Rows are points. To make a cloud, some directions were put in groups of two or more. Within a group, all points are equally far from the middle, so they leave a hole (a ring in 2 directions, a hollow ball in 3). The other directions are filled evenly. Then the cloud was stretched, turned, moved and blurred a little. Count the holes, and give their numbers of directions, smallest first.

Cloud, 14 rows:
[[ 16  38]
 [ 21  36]
 [ 36 -14]
 [ -1  41]
 [-37   8]
 [-16  37]
 [ 39  -1]
 [ -8  40]
 [-24 -28]
 [  1  41]
 [ 35  23]
 [-35  17]
 [ 36  24]
 [  0 -35]]
Holes: 1 (2)

Cloud:
[[ 24  36  38]
 [-34 -15  -4]
 [ 10 -17 -10]
 [-37 -13   4]
 [ 20  41  46]
 [ 17 -13 -50]
 [-47   2   3]
 [ 27  31  -2]
 [-47   2 -28]
 [-48  20 -43]
 [  2  50  29]
 [ 28  32  -6]
 [ 13 -16 -14]
 [-29 -19 -24]
 [ 30   3   8]
 [ 32  13 -22]
 [-26 -19 -34]
 [ 21  38  37]
 [-27  47 -30]
 [-20 -23  13]
 [ 22  37  47]]
Holes: 1 (2)

Cloud, 31 rows:
[[-29  30 -10   3]
 [ 10 -37  -3  15]
 [-30 -29 -21  10]
 [-23  41  -6 -23]
 [-50   9  21 -25]
 [ -3 -41  37   8]
 [ -8  45 -39 -21]
 [ 25 -25 -43   3]
 [-33 -29 -30  34]
 [-16  25  18  39]
 [ 28 -10 -15   5]
 [ 12 -23  23 -22]
 [-51 -10  22  26]
 [ 22   1  19   9]
 [ 14  27 -10   7]
 [ -3  34  28  -3]
 [ -7 -35 -23  -4]
 [ 25 -19  -5  21]
 [ -2  25   7  36]
 [ 16 -13  -6 -55]
 [ 23  32 -33 -16]
 [-18  29  12  27]
 [-47   6   5 -26]
 [-39  21 -26 -10]
 [-41 -13  20 -55]
 [-34  30 -17 -13]
 [ 13 -26  23 -11]
 [-24 -20   1 -60]
 [ 12  41 -30 -22]
 [-25  41   0 -27]
 [-45  -1 -10  -9]]
Holes: 1 (2)

Cloud, 31 rows:
[[ 25   4  33 -24]
 [ 30  -6 -14  -6]
 [-23 -12  52  27]
 [  3  13  50 -13]
 [ 29  -6  -2 -20]
 [ 13   5  23 -60]
 [ 18  16 -13 -53]
 [ 14  -1 -28 -23]
 [ 43  20  26 -11]
 [ 27   4 -26 -53]
 [ -4 -12  -3 -51]
 [ -8  -8  34 -49]
 [ 52 -13  21 -21]
 [-25   7  12 -23]
 [ 32  -1 -38 -17]
 [-27 -25  27 -34]
 [ 30 -33  13 -46]
 [ 30 -39  -2 -40]
 [ -6  12   8 -26]
 [-13 -27  12 -14]
 [-12  -8  44 -42]
 [ 29  -9   3   2]
 [ -8 -35  46   9]
 [-22 -35  41 -27]
 [-30 -43   7 -19]
 [  4 -17 -35   4]
 [  8  28   6   0]
 [-29 -13  16  16]
 [-18  10  29 -31]
 [ 30  35 -20   9]
 [-10  14  20 -59]]
Holes: 0

Cloud, 48 rows:
[[ 34 -40 -14  12  11 -14]
 [  0  11   8  24  22  55]
 [ -7 -31 -18  32  38 -20]
 [-23 -52   6  10  -3  29]
 [  2 -17   0  15 -23 -55]
 [ 22  20 -21  41 -11  16]
 [-45 -19  27  30  21   0]
 [-45  -1  22  -9  28 -11]
 [ -3  15  32   4  45  -2]
 [-32   6  -3  35 -12  23]
 [ 36  27  -2  27  -9  33]
 [-23  -6 -26  19  21  36]
 [-20 -19  11  -6   0  56]
 [ 12  -1  56  23  20   1]
 [-28 -13 -34  -7  13 -18]
 [ 47 -13   4  14  -3 -24]
 [ 22 -18 -37  40  -3  17]
 [  1   4  16   2 -33  50]
 [  6 -38 -38  18  13 -13]
 [-16  -5  -4 -43 -18  13]
 [-10 -18  29  -2 -44 -24]
 [ 23 -33  -9  45  -8  29]
 [-23  10  20  -9 -12 -48]
 [-24 -38  23  14 -32  10]
 [-18 -16 -31  27  31 -22]
 [-14 -13  47  37   4  21]
 [ 24  33   9 -23  17  16]
 [ 21 -29  20  -3  27  46]
 [-24 -18  27 -26  30 -15]
 [ 24  27  35 -12  21  23]
 [ -6  10 -39  18   5 -27]
 [  7 -29  29 -31  25  -3]
 [ 51 -17  18  18 -14  27]
 [ 29  -7   8 -13   1  60]
 [ 27   1  25  44  20  24]
 [-11 -10 -14  16 -20  49]
 [-29 -25  20  -9  -9 -48]
 [-27 -51  23 -13   8   5]
 [-27  -3  14   3  -6  52]
 [-35 -28  30  33  -7 -26]
 [  8  23 -10  18  42  18]
 [-40  17  12 -17 -15 -10]
 [-39  -5  10  32   8  28]
 [ 30 -50   3   9   1  33]
 [ 12   3  21   2 -52 -11]
 [ 25 -50 -13  -5 -15  18]
 [-20 -28 -25   6 -10 -41]
 [-25  22  33  30 -14   1]]
Holes: 1 (6)

Cloud (56 x 6):
[[ -8  49  30  -6 -27  26]
 [-42  35  -4  19  14 -28]
 [ 26  33  26  16 -34  15]
 [-23  43  32 -27  17 -13]
 [ 32  34  23 -14   4 -26]
 [-40   9   6 -26 -11 -34]
 [-18  54  29  27  -5 -31]
 [ 13 -11   0 -22  -3  20]
 [ 10  -4   5 -18 -54 -15]
 [-19 -13 -15  -6 -14 -38]
 [  3  -7  16  38 -33 -27]
 [ 21  35  15  29  30  -3]
 [-47  25   1  28 -21 -28]
 [ 14  18 -17 -15 -15  30]
 [ 12  28 -14  42 -36  -1]
 [-12  45  36  -4  -7  32]
 [-31  43   3  26  25 -21]
 [ 30  31  26  15  25  -3]
 [ -2 -16  41 -14  14   4]
 [ 25   5  14  33  16  18]
 [ -5  53  33 -18  19 -12]
 [  3  -6  43  -5   1 -35]
 [-13 -19 -16  -3 -45  11]
 [-32 -16   1 -15 -34  20]
 [ -8  39 -14  27  27  15]
 [-24 -22 -16   7 -36  15]
 [ -1  32 -28   1  14  20]
 [-22  42  31 -12 -23  29]
 [-30  -9  13  39 -35 -11]
 [-24  39  43   6 -20  26]
 [ 13  12 -29  -3  15   3]
 [-29  50 -19  21 -28 -20]
 [-47  -5  -6   7  20  12]
 [-14 -13  39 -20  12  11]
 [  4  -9  37  22 -41 -11]
 [-12 -19  14  30  27  -6]
 [-15   0  48 -11   9 -30]
 [-21  48  41   4 -36   3]
 [ 22  -8  32   2 -20  24]
 [-32  -1  17  29   1 -38]
 [ 22  22  -9 -22 -29 -33]
 [  6  35  -9  31  29   9]
 [-18   0  47  11  14 -31]
 [ -3  -8  34 -10 -48 -15]
 [-24  10  49   6 -26 -31]
 [  9  58  27  -4 -34 -19]
 [-13  50 -18  21   4 -29]
 [ -2  60  36   2 -17 -28]
 [-22  52  22  33 -18 -25]
 [  2 -12  37  18  21 -21]
 [ -8  49 -25  -6 -40 -16]
 [-17   3  48   9  -8 -38]
 [ 14   1 -14  26  20 -19]
 [ 28  37  15 -14 -34 -28]
 [ -1  47  -7  29  21 -23]
 [-40  37 -10 -14  12 -21]]
Holes: 3 (2, 2, 2)
